Each row is a point. The points of each table are mixes of a few directions, plus a little noise. Count the directions of each table, and those that both share. Where both have some left over, give the other angles between the two spaces (their principal angles), to ten degrees, smallest first.

First (5 x 3):
[[ -1   6  -3]
 [ -1  12  -6]
 [  6 -60  33]
 [ -1  13  -7]
 [ -3  30 -17]]
Second (6 x 3):
[[  2 -20  11]
 [  3 -24  14]
 [ -3  27 -15]
 [  3 -23  13]
 [  2 -16   9]
 [ -6  57 -31]]
Directions: first 1, second 1, shared 1

First (6 x 6):
[[ 13   1  13  -3 -11   1]
 [ 11   6   5 -14 -13   0]
 [ 15  -3 -35  16 -10  60]
 [ -9 -17  39  37  20 -28]
 [-27   0   4  -8  20 -38]
 [ -4  12 -26 -27  -6   7]]
Second (8 x 6):
[[-26  -2  -5   1  21 -23]
 [ 12   1   3   1  -9  11]
 [ -8  10  -8 -27  -2 -15]
 [ 11   3   1  -4 -10   9]
 [  0 -22  14  55  17  16]
 [ -9  -3  -1   5   9  -7]
 [-36  -2  -8  -3  29 -34]
 [ 56  16   4 -28 -53  43]]
Directions: first 3, second 2, shared 2

First (10 x 9):
[[-23   2  11  17  13  22   5   5   0]
 [  3 -20   9  16 -41 -21  14 -42 -27]
 [ 16   0  -1   0  46   9 -18  15  22]
 [ -1  16  20  -2   8  -3  -8  -4  -7]
 [-11   7  -7  11  25  18   1  27  25]
 [  5 -17  -9   1 -19  -7   7 -14  -8]
 [  7  -5  -5   6 -27 -20   9 -13  -3]
 [ -1 -27  -5 -17 -43  -4   9 -33 -41]
 [  6  31  -7 -18  19  -4 -10  35  26]
 [  0  13  -5 -12  21  10  -8  23  14]]
Second (9 x 9):
[[-10  -7  14  -9  13  21  -8  -9 -22]
 [-11  10   9 -16  -5   7  -3   0 -16]
 [-19  -5  21   1  12  24  -4 -12 -24]
 [ -3   5   2 -12  -3   2  -3   1  -8]
 [ 12  31 -23 -17 -35 -37  10  24  23]
 [ 24 -60  -8  56  49  16  -4 -23  24]
 [ 11  10 -15  -6 -14 -19   4  11  15]
 [ 14  -2 -14  -4  -3 -11   0   6  12]
 [-19  18  12   7 -14  -1   9   2  -5]]
Directions: first 5, second 3, shared 3

First (10 x 12):
[[ 25 -41   9 -36 -28   5  17 -39  24  34 -33   9]
 [  1  17  17   7  -1   9 -14   0  -4  -3  -4  -3]
 [ 12 -39  -3 -10  -8  -9   6 -20  37  34 -25  44]
 [-21  21 -20  25  23  -9  -8  33 -16 -25  30  -5]
 [ -6  25  15  18   8  -3  13   7   6  -1 -16  17]
 [  2  11   1 -14   1  -1   3   4 -34 -26  20 -38]
 [  1   5   8   4  16 -15 -25  12 -17 -19  17   8]
 [ -9  21  -9   2  11  -8  16  17 -28 -27  20 -25]
 [ -9  17  -3  12  -1  20 -29  10 -14 -11  20 -30]
 [  5 -35 -16  -7 -21  11  21 -23  45  44 -30  23]]
Second (11 x 12):
[[ 26  56  26 -41  11   2  21 -28   4 -12 -31 -28]
 [-23 -51 -23  36 -10  -2 -19  25  -4  11  28  25]
 [ -4  14 -51 -18  15   8   0   2  12  -7  21 -39]
 [ 11   8  44  -1  -7  -5   7 -11  -7   1 -25  18]
 [-12 -29  -6  22  -7  -2 -10  13  -4   7  13  19]
 [ 16  38  14 -28   8   1  14 -18   4  -8 -19 -21]
 [  1  17 -28 -16  11   5   3  -2   8  -6   9 -28]
 [-14 -21 -32  13   1   2 -10  14   3   3  23  -2]
 [  7 -12  60  17 -16  -9   2  -5 -13   7 -27  42]
 [  7  23 -12 -20   9   3   7  -8   6  -7  -2 -24]
 [-14 -43   9  34 -14  -5 -13  16  -8  11  10  37]]
Directions: first 5, second 2, shared 1; angles 50

First (9 x 14):
[[-12 -27   6 -16  -9  -4 -20  14  13  -5  18  13  -4  -5]
 [ 18  -6  -4 -13  19 -14  13 -53 -18   3 -18  -1  24 -16]
 [-13   1  10 -21   0   6  -2   0   8  -4   5  21   6   7]
 [ 36   3 -26  24  33 -15  28 -60 -20   8 -36 -34  17 -20]
 [ -7  10  -8   6  13  13  11   5  20  -3  -7  -1  -2  10]
 [-12   2  16 -11 -22   2 -15  25  -5  -1  17  15  -7   7]
 [  0 -10  -4   9  -6  -2  -8  14   6   0   6  -8 -10  -3]
 [ -5  15   6  11 -15   7  -3  27  -4   1   7  -1 -12  10]
 [ -5  11   4  11 -13   7  -4  27  -1   1   7  -3 -13   9]]
Second (10 x 14):
[[ -2  -3 -12  17   5  12 -18  47  16  -8   8  11  -2  23]
 [  8  -6  -9   0  11  -5  -4   8  10  -6  -6   4  15  12]
 [ -3   7   0   3  -1   5  -1  13   5  -2   1   3  -1  10]
 [  4 -14   0  -4   0  -7  -1 -21  -9   3   1  -5  -2 -18]
 [ 19 -40 -10 -10  15 -25  -5 -45  -9   1  -7  -9  16 -31]
 [  8 -31 -16  10   9  -3 -21   9   3  -4   8   2  -1  -8]
 [-18  58  27 -12 -20  13  33  -2  -4   6  -9  -1  -6  18]
 [  7 -34 -20  16  10   1 -28  25   8  -6  12   5  -3  -2]
 [ -6  21  12  -8  -8   2  15 -11  -5   4  -5  -3  -2   1]
 [-17  41  27 -13 -22   8  29 -23 -15  11  -3  -6 -14  -5]]
Directions: first 4, second 3, shared 1; angles 30, 60

First (9 x 20):
[[ -3  -9  -6  14   3  23   2  19  -6 -33 -31   8 -12  11   2 -13  -3  -9
   17   5]
 [ -6  -8   5  -2  28 -10  10   3   1 -16 -13   7  17  14  14  -9  -4 -13
    6  -5]
 [ 25   3  -4 -16 -11  -4  16  17 -12  29   2  19  12 -28  51   3  -2  13
    9 -18]
 [  6  -3  23  -3 -18  18 -13  19  -2  -9 -11 -21 -22  -2 -22   7  -5 -11
   -1   2]
 [  4   1  40 -26   5 -25  -7  -5   8  22  21 -29  11  -2 -15  18  -4 -11
  -22 -10]
 [-19 -18 -23  10  28 -11   1 -35   4   7  15  17  21  16 -15  -2  13  11
    5   2]
 [ -8 -23  20 -10  20 -11  -8 -14   4  11  10 -10  12  12 -27  11   5  -5
   -3  -8]
 [ -2  44 -50  35 -39  27   2   9  -1 -30 -11  13 -35 -11  14 -21  -3  13
    0  31]
 [  2  14  -6  -1 -15  -6  -3 -11   3  19  20  -5  -3 -12  -3   7   3  11
  -11   4]]
Second (8 x 20):
[[  9  -2  -7  -4 -16   1  -3  -7  -4  29  18   3  -1 -16  -1  10   6  17
    0  -4]
 [  7   2 -14  16 -33  37 -10  18  -9 -12 -16   1 -33 -10 -10  -3   1   7
   12  10]
 [  6   4 -18  29 -45  60 -14  35 -13 -38 -37   0 -53  -6 -16 -11  -2   1
   21  20]
 [  4  -1  -2  -6  -4  -7   0  -8  -1  21  14   2   6  -8   1   7   4  10
   -3  -5]
 [-13   0  17  -8  40 -28  10  -7  10 -18  -5  -4  26  22   8  -7  -7 -21
   -9  -4]
 [  8  -2  -6  -5 -14  -1  -2  -8  -3  27  17   3   0 -14   0  10   6  16
   -1  -4]
 [-11   0  14  -6  33 -23   8  -5   9 -17  -6  -3  20  19   7  -7  -6 -19
   -7  -3]
 [ -9  -2  16 -17  39 -39  11 -18  11   7  13  -2  35  13  11   1  -2 -11
  -13 -10]]
Directions: first 5, second 2, shared 2

First (8 x 32):
[[  5  11 -21   6  -1  21 -36 -14   5 -27 -16 -21  11 -23 -16   6  -4 -15
   -9  -5   6 -19 -10  23  11  13  -1  -2 -10  -3 -11 -12]
 [  7 -38   1 -16  26 -29  24  26 -12   8   5  53  -2 -24  10 -32   0  -6
   38  21 -13  -7  38 -20 -23 -16 -16 -46  -2  -7  19  14]
 [ -4   4   9  21  -1  -7 -22  11   8   2  -4   2  15 -10   6   3 -11   4
   -3   3  -6   6   5   2  -3  17   6 -11  -8   3   2   5]
 [ 12 -10 -11  -7  26 -17  28  19 -18   3   4  33 -20  19  -2 -41   1 -23
   33  -1  -7   8  16  -4  -5 -42 -20  -6  17  -1  13   9]
 [ -7  28  11   5 -21  23  -3 -24 -11 -10   4 -54   2  20  -7  25  22   8
  -35 -14  39   8 -21  31  14  -9   8  33  13  15   3   8]
 [ 21  15  18 -12 -19   2  -4 -30  21   0  13 -19 -15  17 -12   7  18 -12
  -13 -30   7   2  -8  -5   9 -17   2   9  11 -18   5   6]
 [-37  -6  -4  26   2  -7  11  35  -1  30  -6  19  14  11  29  14 -37  38
    1  28 -32  19 -11 -21  -6  46  16  21 -15  19 -22 -19]
 [  2  -4  -3 -23 -12  14   2 -24   7  -5   2 -14  -3 -12  -7  18  11   5
  -12  -1   6 -18  -8  -5   4   9   4   2  -6 -10  -9 -11]]
Second (11 x 32):
[[  0   0   0   0   0   0   0   0   0   0   0   0   0   0   0   0   0   0
    0   0   0   0   0   0   0   0   0   0   0   0   0   0]
 [-15 -12  -9   4  15  -8  -7  -6   0   5  20   7  -2  -7  11   7   5   0
   -4 -17   0   2 -18  10   0  -7  -4   3 -14  -3  17  -6]
 [ -4  -3  -2   1   4  -2  -2  -2   0   1   5   2   0  -2   3   2   1   0
   -1  -4   0   0  -5   3   0  -2  -1   1  -4  -1   4  -2]
 [-30 -26 -19   8  31 -17 -15 -12   0  11  41  15  -3 -14  22  14  11   1
   -9 -36   0   4 -37  20   1 -14  -8   7 -30  -6  35 -13]
 [ 28  24  18  -8 -29  16  14  12   0 -11 -38 -14   3  13 -21 -13 -11  -1
    9  34   0  -3  34 -19  -1  13   8  -6  28   6 -32  13]
 [-20 -17 -13   5  20 -11 -10  -8   0   8  27  10  -2  -9  15   9   7   0
   -6 -24   0   2 -24  13   1  -9  -6   4 -20  -4  23  -9]
 [ 44  37  28 -12 -45  25  22  18   0 -17 -60 -22   5  20 -32 -20 -17  -1
   13  53   1  -5  53 -30  -1  21  12 -10  43   9 -51  20]
 [ 40  34  26 -11 -41  23  20  17   0 -15 -55 -20   4  19 -30 -19 -15  -1
   12  49   1  -5  49 -27  -1  19  11  -9  40   8 -47  18]
 [-40 -34 -25  11  41 -22 -20 -17   0  15  55  20  -4 -19  29  19  15   1
  -12 -48  -1   5 -49  27   1 -19 -11   9 -39  -8  46 -18]
 [-13 -11  -8   4  14  -7  -6  -5   0   5  18   7  -1  -6  10   6   5   0
   -4 -16   0   2 -16   9   0  -6  -4   3 -13  -3  15  -6]
 [  9   8   6  -2  -9   5   4   4   0  -3 -12  -4   1   4  -7  -4  -3   0
    3  11   0  -1  11  -6   0   4   3  -2   9   2 -10   4]]
Directions: first 6, second 1, shared 0; angles 90

First (9 x 32):
[[  9 -11   3 -13   1  13 -12 -14  14   0   7  -6 -14 -10   1  -2  10  -2
    8  -9  -5  -6  -2  19   5  -1  -8   4   0   0   8  -2]
 [ -5   7  -2   9   1  -7   6  10  -8  -1  -3   4  10   7   0   2  -6   3
   -6   4   1   3  -1 -12   0  -1   7  -3  -1   0  -4   1]
 [  0  -3  -2   5   5   4  -5   5   2  -4   4  -1   4   4  -1   3   0   4
   -6  -3  -7  -2  -6   0   8  -6   7   0  -1  -1   3  -2]
 [ -2   5   2  -5  -6  -6   8  -5  -4   5  -6   2  -3  -3   1  -3  -1  -4
    6   6   9   3   8  -3 -11   7  -7  -1   2   2  -6   2]
 [  5   3   8 -24 -13  -3   9 -24   2  13  -9  -1 -21 -17   3 -10   6 -12
   23   6  17   2  17  11 -21  18 -25   2   4   4  -6   3]
 [  3 -28 -15  38  35  31 -45  36  19 -30  35 -10  28  26  -5  22   3  27
  -45 -30 -53 -15 -45   7  60 -47  48   4 -11 -11  29 -13]
 [-10  24   4  -2 -16 -27  32   0 -23  12 -21  11   3   0   1  -7 -12  -9
   10  22  28  13  20 -24 -30  21 -12  -7   4   5 -21   7]
 [ -1  -4  -3   9   7   4  -7   8   2  -5   5  -1   7   6  -1   4  -1   5
  -10  -5  -9  -2  -9  -1  11  -9  10   0  -2  -2   5  -2]
 [  1   8   6 -18 -13  -9  14 -18  -4  12 -11   2 -14 -13   2  -9   2 -11
   20   9  20   4  17   2 -22  18 -21   0   4   4  -9   5]]
Second (8 x 32):
[[-19  34  13 -15   3 -16  10  16 -12 -12 -18  -1  12  17 -12 -16  -8   2
  -17  -4  31  -6  -9 -14 -17  -1   7   4   1 -16  -9 -13]
 [ 14 -22   8  -1  12  -7 -21  -1   3 -10  10  -1  -4  -8  13  -6   1  10
   22   9 -17  -2   4  21  -1   1 -12  -7 -19   8  -2  11]
 [ 17 -17 -11   1 -16  19   0 -18   6  17   0   3 -12  -8   5  22  12 -10
   15  10 -21  11  13  18  28   8 -28   2 -10  -2   4  -1]
 [ -3  -4  28  15  27   0 -12 -10  13 -28  15 -21   5  -2  22   0 -11   3
    2  -9 -13 -19  -8  16  -5  -7   7 -11 -14   1  -4   1]
 [ -6  -8  -9  -8  -4   4 -10  10   6   0   8   2   1   0 -10  -8   3  -3
  -10  -8   1  10   0  -9   0  -3   6   4  12   3   6  -6]
 [-15  -8 -11   2   3   6 -14  12   9  -5  19  -6   6   2 -13  -8   0  -5
  -27 -22  -1   5  -7 -16  -4 -14  36   2  24   5   7  -8]
 [ 19  28 -16  20 -18  -6  33 -22 -38  42 -33   6  -3  10  -8  39  13   4
   10  22   0  -9   7  20  16   2  17   2 -20 -21 -21  14]
 [ -7  -3  -3 -13  -8   0  13  13  14  -3   1  17  -5 -10   4 -24  -9  -2
    4   1  19   9  -2 -35 -19  15 -33   4  27  22  17   2]]
Directions: first 2, second 6, shared 0; angles 30, 50

First (8 x 32):
[[  4   2  -9   7  -6 -24  23   6 -15  -6  -7   2   7   3  25  -7   1 -16
   10  -1  17  -6  24  11   5 -24  -8 -26  25   1   4  -7]
 [ -4   3  -2  -7  11  27 -16  -9  19   3  -1  -5  -5  -9 -23  10   6  13
  -17   1 -18   9 -18 -12  -4  14  10  31 -18  -6 -11   1]
 [ -4   7  -5  -4  19  29 -11 -16  22  -1  -5  -7  -3 -14 -20  11   9   8
  -21   2 -13   9 -13 -13  -3   6  10  35 -10 -12 -17  -4]
 [  7   3 -25   9 -19 -47  49  17 -30 -10 -16   1  13   5  49 -13   4 -29
   17  -1  29  -8  51  21  10 -49 -15 -55  46   3   8 -16]
 [ -4   1  41  15  33   9 -26 -27   6  -2  17   7   0   3  -9  -2 -16  -7
    4   1  17 -15 -23  -2  -2  20  -2  24  -1  -5  -4   9]
 [ -4  -1  31   5  22  18 -30 -19  11   2  16   4  -4   2 -19   2 -11   6
   -1   1   1  -6 -29  -7  -4  28   3  28 -16  -2  -3  11]
 [  2  -5 -15 -10 -23  -5   7  19  -5   5  -4  -1  -2   3   0   0   5  10
    2  -1 -13   8   5   1   0   0   1 -14  -9   8   8   1]
 [  3 -10 -17 -15 -36  -7   5  29  -8   9  -2   0  -5   8  -2  -1   4  17
    6  -2 -20  10   2   1  -2   6   1 -21 -18  14  15   5]]
Second (9 x 32):
[[  0  -9 -14 -21 -30  12  -9  23   5  12   1  -3  -9   3 -20   5   6  28
   -4  -1 -33  16 -14  -8  -5  20   8   0 -34  11   9   9]
 [  0  -6 -10 -15 -21   9  -7  16   4   8   0  -2  -7   2 -14   4   4  20
   -3  -1 -23  12 -10  -6  -3  14   6   0 -24   8   7   6]
 [  0  -5  -8 -12 -17   7  -5  13   3   7   0  -2  -5   2 -12   3   4  16
   -2  -1 -19   9  -8  -5  -3  12   5   0 -19   7   5   5]
 [  0  16  26  37  54 -22  17 -41  -9 -21  -1   5  17  -6  36 -10 -11 -50
    7   3  59 -29  24  15   9 -36 -15  -1  60 -20 -16 -15]
 [  0  10  16  23  33 -13  10 -25  -6 -13  -1   3  10  -4  22  -6  -7 -31
    5   2  37 -18  15   9   5 -23  -9   0  37 -13 -10 -10]
 [  0  -8 -12 -17 -26  10  -8  19   4  10   1  -3  -8   3 -17   5   5  24
   -4  -1 -28  14 -12  -7  -4  17   7   0 -29  10   8   7]
 [  0  -4  -7 -10 -14   6  -5  11   3   6   0  -1  -4   2 -10   3   3  13
   -2  -1 -16   8  -7  -4  -2  10   4   0 -16   5   4   4]
 [  0  -6  -9 -13 -19   8  -6  14   3   7   0  -2  -6   2 -13   3   4  17
   -3  -1 -21  10  -8  -5  -3  13   5   0 -21   7   6   5]
 [  0  12  19  28  41 -16  13 -31  -7 -16  -1   4  12  -5  27  -7  -8 -38
    6   2  45 -22  18  11   7 -27 -11  -1  45 -15 -12 -12]]
Directions: first 3, second 1, shared 1
